Each row is a point. The ring and each string are closed loops that go straight from each point to the next, and from the last back to the first. Before rounding, they use only three directions, however many columns there are. Count how often each string passes through the ring. Passing back the other way cancels.

Ring, 10 rows:
8; -34; 12
21; -10; 3
19; 9; -3
9; 32; -9
-11; 48; -9
-29; 43; -4
-36; 29; 0
-36; -1; 6
-23; -26; 11
-4; -37; 13
String (14 x 3):
28; -34; 12
33; -8; 14
26; 7; -22
2; 11; -32
-5; 22; -17
-9; 30; 10
-23; 56; 20
-46; 59; 19
-49; 21; -4
-55; -2; 18
-31; -16; 34
-20; -43; 36
-1; -60; 25
10; -45; 1
Times through: 1

Ring (8 x 4):
14; 3; 32; 18
24; 25; 15; 6
18; 36; -5; -12
-3; 27; -14; -29
-27; 1; -12; -30
-38; -31; -5; -4
-29; -40; 11; 19
-15; -32; 24; 25
String (24 x 4):
-6; 6; -31; -2
-9; 2; 4; -7
-20; 19; 13; -49
-20; 24; -7; -52
-14; 25; -25; -41
-5; 19; -35; -18
-5; 5; -5; -5
-3; 23; 6; -29
4; 38; 9; -39
20; 57; 0; -39
9; 36; 20; -31
-2; 7; 7; -5
7; 10; -12; 8
37; 41; -20; 10
46; 58; -4; -3
19; 39; 24; -22
13; 33; 23; -22
31; 52; -2; -16
31; 60; -7; -26
8; 38; 14; -35
-2; 17; 6; -19
0; 44; 4; -51
-2; 39; -21; -44
-5; 23; -40; -22
Times through: 1

Ring, 8 rows:
34; 34; -17; -20; -2; 10; -27; -27
21; 46; -20; -19; 1; 5; -5; -13
3; 38; -16; -17; 3; -1; 14; 4
-19; 13; -7; -16; 4; -10; 28; 21
-27; -16; -2; -16; 2; -14; 23; 22
-18; -32; -1; -17; -1; -11; 3; 9
2; -27; -2; -18; -3; -3; -19; -9
27; 2; -8; -19; -4; 7; -33; -25
String (13 x 8):
11; 7; -5; -18; -1; 1; -9; -6
16; 11; -13; -19; -2; 3; -18; -16
25; 24; -1; -18; 0; 7; -14; -10
43; 48; -5; -18; 0; 14; -22; -20
50; 60; -36; -21; -4; 16; -40; -47
27; 31; -31; -21; -3; 7; -27; -32
15; 17; -14; -19; -1; 2; -14; -14
24; 20; -1; -18; -1; 6; -14; -10
40; 15; 5; -18; -3; 12; -32; -21
36; -6; -7; -20; -6; 9; -47; -34
24; -17; -18; -21; -7; 4; -46; -37
28; -17; 5; -19; -5; 6; -38; -22
24; -2; 12; -17; -2; 6; -21; -8
Times through: 1
String (14 x 8):
-16; -1; 5; -16; 3; -9; 22; 22
-9; 4; -6; -17; 2; -7; 12; 10
-23; 4; -21; -18; 2; -12; 18; 9
-30; 5; -14; -17; 4; -14; 32; 22
-40; 0; 5; -14; 7; -18; 52; 45
-28; -6; 12; -15; 5; -13; 37; 37
-43; -32; 8; -15; 4; -20; 37; 37
-19; -20; 13; -15; 2; -10; 19; 25
-6; -10; -3; -17; 0; -6; 2; 5
-5; -10; -17; -19; -2; -6; -8; -8
-24; -48; -14; -19; -3; -14; -7; -2
-33; -53; 0; -17; -1; -17; 8; 15
-31; -35; 16; -15; 3; -15; 26; 33
-26; -16; 16; -15; 4; -13; 31; 35
Times through: 2

Ring (7 x 11):
36; -10; -13; -11; -7; -32; 23; -21; -5; -14; 2
27; 1; -6; 5; 2; -24; 28; -30; 5; -26; -17
8; 5; -2; 17; 4; -9; 14; -23; 10; -25; -23
-8; 3; -2; 21; 1; 3; -4; -9; 8; -16; -18
-16; -8; -9; 10; -9; 6; -23; 11; -3; 2; 4
-2; -16; -15; -5; -16; -6; -19; 13; -11; 8; 19
19; -19; -17; -14; -16; -21; -3; 2; -12; 3; 19
String, 13 rows:
49; -17; -20; -25; -12; -44; 29; -22; -13; -9; 14
41; -20; 5; -4; -12; -32; 2; -9; 9; -17; 0
27; -14; 4; 3; -9; -21; -2; -7; 10; -16; -4
40; -4; 0; 3; 0; -32; 28; -31; 10; -29; -17
35; 10; -10; 6; 9; -30; 51; -50; 6; -36; -29
20; 8; -14; 6; 6; -21; 38; -38; 0; -26; -20
22; 10; -16; 5; 7; -23; 43; -41; -1; -27; -21
34; 12; -19; 0; 10; -33; 60; -54; -3; -32; -24
47; -8; 0; -1; -2; -37; 29; -31; 10; -28; -14
44; -14; -3; -7; -8; -35; 18; -21; 4; -20; -3
44; -8; -30; -25; -6; -43; 45; -33; -19; -11; 10
30; -6; -34; -23; -6; -34; 38; -27; -24; -4; 13
42; -13; -32; -30; -11; -42; 37; -25; -24; -3; 19
Times through: 0

Ring:
21; 17; 4; -17; 3; 5; -7; -6; 17; -10; 8; 4
20; 40; -6; 3; -1; -2; -12; 9; 10; -13; 9; 2
-1; 30; -6; 14; 0; -9; -15; 19; -1; -2; 11; -9
-31; -13; 7; 4; 6; -12; -11; 15; -10; 17; 12; -20
-35; -36; 16; -12; 9; -7; -4; 4; -7; 22; 11; -20
-22; -39; 20; -26; 10; -1; -1; -7; 2; 17; 10; -13
3; -14; 15; -28; 7; 5; -2; -13; 13; 2; 9; -2
String (23 x 12):
32; 60; -10; 10; -6; -3; -10; 16; 7; -19; 5; 8
27; 37; 2; -4; -8; -2; 8; 15; -2; -10; -4; 12
14; 22; 3; -7; -1; -1; -1; 7; 4; -6; 4; 3
7; 14; -1; -7; 8; 2; -23; -7; 21; -8; 19; -8
22; 25; -2; -12; 7; 6; -21; -11; 27; -16; 17; -1
42; 39; -1; -17; 1; 9; -10; -11; 27; -24; 9; 12
38; 36; 5; -15; -9; 3; 12; 7; 4; -14; -6; 18
19; 22; 6; -10; -5; -1; 8; 9; -1; -5; -2; 8
7; 13; 4; -7; 2; -1; -7; 4; 6; -3; 8; -2
6; 21; -6; -1; 9; 1; -29; -5; 23; -10; 22; -11
22; 48; -12; 8; 2; 0; -25; 5; 19; -19; 16; -2
25; 58; -13; 15; -4; -4; -16; 17; 8; -18; 9; 2
20; 43; -2; 7; -9; -6; 5; 24; -8; -8; -3; 8
2; 12; 5; -4; -1; -5; 0; 12; -3; 1; 4; -2
-13; 9; -2; 7; 7; -7; -22; 8; 5; 3; 18; -17
-27; 12; -9; 21; 11; -12; -37; 14; 5; 5; 26; -28
-26; 13; -8; 21; 8; -13; -31; 18; 0; 7; 22; -26
-20; 23; -8; 25; 2; -15; -20; 28; -10; 6; 13; -19
-2; 28; -1; 14; -5; -12; 0; 28; -15; 3; 1; -4
-3; 15; 2; 3; 0; -7; -6; 15; -4; 2; 6; -6
-9; 10; 0; 3; 6; -6; -18; 8; 4; 2; 15; -13
-6; 35; -15; 22; 7; -8; -37; 13; 12; -7; 24; -19
12; 51; -16; 20; 2; -6; -30; 14; 13; -15; 18; -8
Times through: 4

Ring (6 x 14):
5; -2; 19; -9; -8; 13; 9; 9; 21; -2; -28; 4; -27; -10
3; -5; 16; -3; -10; 1; 2; 8; 16; 3; -11; 3; -11; -1
-8; -12; 1; 5; -5; -15; -2; 8; 5; 5; 14; 13; 11; 15
-16; -16; -14; 3; 2; -17; -1; 8; -4; -3; 16; 16; 20; 17
-2; -7; -12; -11; -1; -3; -4; 6; -3; -13; -16; -14; 22; -5
9; 0; 4; -18; -5; 14; 2; 7; 10; -13; -39; -21; -2; -19
String, 32 rows:
12; 2; 24; -11; -12; 15; 5; 8; 23; -1; -34; -9; -24; -16
13; 1; 20; -11; -13; 11; 1; 7; 19; -1; -30; -14; -13; -14
11; -1; 9; -12; -11; 4; -5; 6; 10; -5; -24; -23; 8; -12
-1; -7; 5; -5; -6; -1; 1; 8; 9; -2; -10; 1; 0; 0
-7; -9; 8; 1; -4; -3; 6; 9; 13; 2; -1; 18; -12; 7
2; -6; 5; -5; -7; -2; -2; 7; 8; -2; -10; -6; 6; -2
10; -4; 6; -7; -12; -6; -10; 6; 6; -1; -10; -23; 21; -4
3; -9; 6; 1; -11; -16; -10; 6; 5; 6; 9; -8; 22; 8
-13; -15; 3; 10; -5; -19; 0; 8; 7; 9; 25; 26; 5; 22
-23; -19; 1; 15; 0; -19; 8; 10; 9; 10; 31; 48; -9; 29
-9; -11; 1; 1; -3; -7; 3; 8; 8; 0; 3; 15; 0; 9
-2; -10; -5; -2; -5; -12; -6; 6; 0; -3; 2; -6; 22; 6
-10; -14; -12; 3; -3; -21; -7; 6; -5; -1; 17; 3; 31; 16
-23; -21; -16; 12; 3; -28; -1; 8; -6; 2; 35; 30; 24; 30
-35; -25; -15; 19; 8; -28; 9; 10; -1; 6; 45; 60; 3; 40
-19; -16; -5; 7; 2; -12; 8; 9; 6; 1; 15; 34; -4; 19
0; -7; -2; -7; -5; -4; -3; 7; 3; -6; -10; -8; 13; -1
5; -5; -11; -13; -5; -5; -11; 5; -5; -12; -16; -30; 35; -7
-2; -9; -20; -11; 0; -8; -9; 5; -10; -15; -10; -21; 38; -2
-8; -10; -21; -9; 3; -6; -3; 6; -8; -16; -9; -9; 28; 0
-4; -8; -16; -12; 1; -1; -2; 6; -4; -16; -18; -13; 21; -5
7; -2; -14; -21; -2; 6; -7; 5; -5; -22; -37; -38; 29; -20
-2; -5; -6; -13; 0; 7; 3; 7; 4; -15; -27; -8; 3; -10
-7; -8; 1; -6; 0; 4; 8; 9; 10; -7; -15; 12; -11; -1
5; -1; 2; -17; -3; 14; 4; 7; 10; -15; -39; -15; -6; -18
16; 5; 5; -26; -7; 22; 1; 6; 11; -19; -57; -37; -3; -31
17; 5; 9; -24; -8; 21; 0; 6; 12; -16; -54; -35; -4; -30
12; 4; 18; -20; -7; 27; 11; 9; 23; -12; -55; -13; -32; -27
-6; -5; 17; -4; -2; 13; 18; 11; 24; -1; -22; 27; -42; -3
-6; -7; 11; -3; -3; 5; 11; 10; 17; -1; -13; 19; -24; 1
8; -2; 10; -12; -8; 8; 1; 7; 13; -6; -27; -13; -5; -12
13; 1; 17; -14; -11; 13; 2; 7; 18; -5; -36; -18; -12; -18
Times through: 3

Ring:
-4; -14; -14; 32; -32; 10; 4; 19; 1; -13; -17; -10; -1; 21
-5; -1; -3; 24; -38; -5; 14; 22; -2; -18; -3; -1; 5; 6
-3; 15; 5; -11; -6; -19; 26; 2; 1; -16; 23; 16; 8; -20
-2; 7; -3; -30; 25; -8; 17; -17; 4; -6; 23; 15; 2; -20
-1; -9; -18; -13; 26; 13; 5; -17; 9; 0; 3; 2; -4; 5
-2; -18; -24; 24; -8; 22; 0; 5; 8; -6; -18; -11; -5; 28
String:
-1; -22; -29; 19; 5; 29; -3; -3; 11; -1; -20; -12; -7; 31
-3; -19; -20; 5; 4; 17; -5; -3; 3; -2; -11; -8; -6; 13
-3; -12; -15; 10; -6; 10; 3; 3; 3; -7; -8; -5; -3; 11
-2; -6; -13; 27; -23; 8; 12; 14; 7; -14; -9; -4; 2; 19
-3; -9; -15; 58; -54; 13; 13; 34; 7; -21; -23; -12; 3; 37
-6; -14; -11; 47; -56; 6; 5; 34; -3; -19; -22; -13; 2; 24
-6; -11; -6; 10; -24; -2; 1; 13; -8; -11; -5; -5; -1; 0
-4; -5; -6; 7; -15; -2; 9; 8; -2; -12; 1; 0; 1; 0
-4; 0; -5; 18; -27; -3; 15; 16; 1; -16; 0; 1; 4; 6
-4; 6; 0; 45; -59; -8; 25; 36; 2; -27; -4; 0; 10; 15
-5; 3; 1; 41; -60; -10; 21; 36; -3; -26; -5; -2; 9; 10
-5; -6; -4; 11; -28; -6; 6; 16; -7; -14; -2; -2; 2; -2
-5; -8; -7; 5; -15; -1; 4; 8; -4; -10; -2; -2; -1; -1
-4; -11; -10; 1; -8; 2; 1; 4; -4; -7; -3; -3; -2; -1
-3; -8; -12; 21; -22; 6; 9; 13; 3; -12; -8; -4; 1; 14
-2; -9; -17; 49; -40; 15; 13; 26; 10; -18; -20; -10; 2; 35
-2; -21; -27; 55; -36; 29; 3; 23; 11; -12; -32; -18; -3; 48
-2; -25; -29; 31; -9; 30; -5; 6; 10; -4; -27; -16; -7; 37
-3; -18; -19; -10; 17; 14; -6; -12; 1; 1; -5; -5; -7; 4
-2; -11; -15; -6; 11; 10; 2; -8; 3; -3; -1; -1; -4; 3
-1; -6; -16; 8; 3; 12; 10; -2; 9; -7; -3; 0; -1; 13
1; -7; -23; 8; 15; 21; 11; -9; 17; -4; -5; 0; -2; 22
1; -10; -24; -14; 38; 21; 4; -24; 14; 3; 1; 2; -6; 11
-1; -14; -20; -34; 47; 14; -5; -30; 5; 7; 6; 2; -9; -6
-2; -9; -14; -16; 21; 8; 2; -14; 3; -1; 4; 2; -4; -3
-1; -6; -15; -2; 9; 9; 8; -6; 7; -5; 1; 1; -2; 6
0; -8; -20; 13; 4; 17; 11; -2; 13; -7; -6; -2; -1; 20
1; -15; -31; 32; 0; 32; 8; 1; 21; -6; -20; -10; -4; 42
Times through: 5

Ring (6 x 14):
-32; 17; 7; 8; -2; -6; -5; -3; -16; -1; 9; -11; 19; 18
-11; -22; 30; -10; -17; -9; 24; -3; -21; -18; 32; -23; 17; 36
5; -21; 18; -16; -6; 0; 14; -3; -4; -13; 29; -21; 2; 13
5; 11; -18; 0; 11; 9; -22; 6; 10; 9; 13; -18; -8; -20
-9; 37; -36; 17; 15; 9; -42; 13; 7; 21; 2; -17; -3; -25
-27; 45; -28; 21; 14; 4; -39; 7; 0; 19; -4; -10; 7; -15
String:
13; 2; -17; -2; 5; 8; -17; 11; 6; 5; 21; -26; -7; -14
-1; 11; -15; 4; 4; 5; -18; 9; 1; 7; 16; -22; 0; -8
-8; 19; -12; 2; 12; 6; -20; 0; 7; 8; 7; -11; -2; -14
-3; 36; -40; 13; 21; 13; -45; 11; 15; 22; 1; -15; -9; -35
-5; 49; -58; 28; 18; 13; -60; 25; 9; 31; 0; -23; -5; -36
-17; 41; -27; 11; 24; 10; -39; -1; 14; 19; -7; -3; -5; -30
-16; 23; -10; 5; 11; 4; -20; -1; 3; 8; 4; -9; 2; -10
-24; 42; -33; 26; 8; 3; -39; 14; -5; 20; 1; -18; 9; -10
-36; 56; -36; 32; 12; 2; -46; 12; -6; 24; -7; -12; 13; -11
-38; 49; -17; 16; 20; 3; -34; -7; 4; 17; -13; 4; 7; -15
-45; 47; -9; 18; 15; -1; -28; -8; -4; 13; -11; 3; 14; -4
-37; 25; -1; 17; -4; -7; -12; 3; -20; 4; 8; -14; 23; 20
-22; 12; 3; 7; -4; -4; -5; 2; -14; 0; 14; -17; 15; 16
-22; 5; 8; 5; -8; -6; 1; 2; -18; -4; 18; -19; 17; 22
-26; -13; 28; 3; -25; -14; 22; 2; -35; -16; 31; -27; 30; 51
-23; -19; 40; -10; -18; -12; 30; -10; -26; -21; 28; -17; 24; 45
-15; 3; 14; -7; 3; -1; 2; -10; -3; -5; 12; -8; 6; 7
-11; 0; 9; -4; -2; -2; 2; -2; -8; -5; 18; -16; 8; 11
-2; -32; 40; -23; -12; -6; 33; -12; -12; -23; 33; -17; 9; 30
7; -41; 36; -23; -18; -6; 34; -5; -14; -24; 41; -27; 9; 32
5; -23; 15; -11; -13; -3; 15; 4; -12; -13; 34; -29; 7; 21
-5; 0; 4; -5; 1; 2; -3; -1; -2; -2; 18; -17; 3; 3
-1; 1; 4; -11; 9; 5; -5; -7; 8; -1; 14; -10; -5; -8
17; -6; -4; -16; 12; 11; -8; -2; 17; 0; 19; -16; -15; -21
Times through: 1
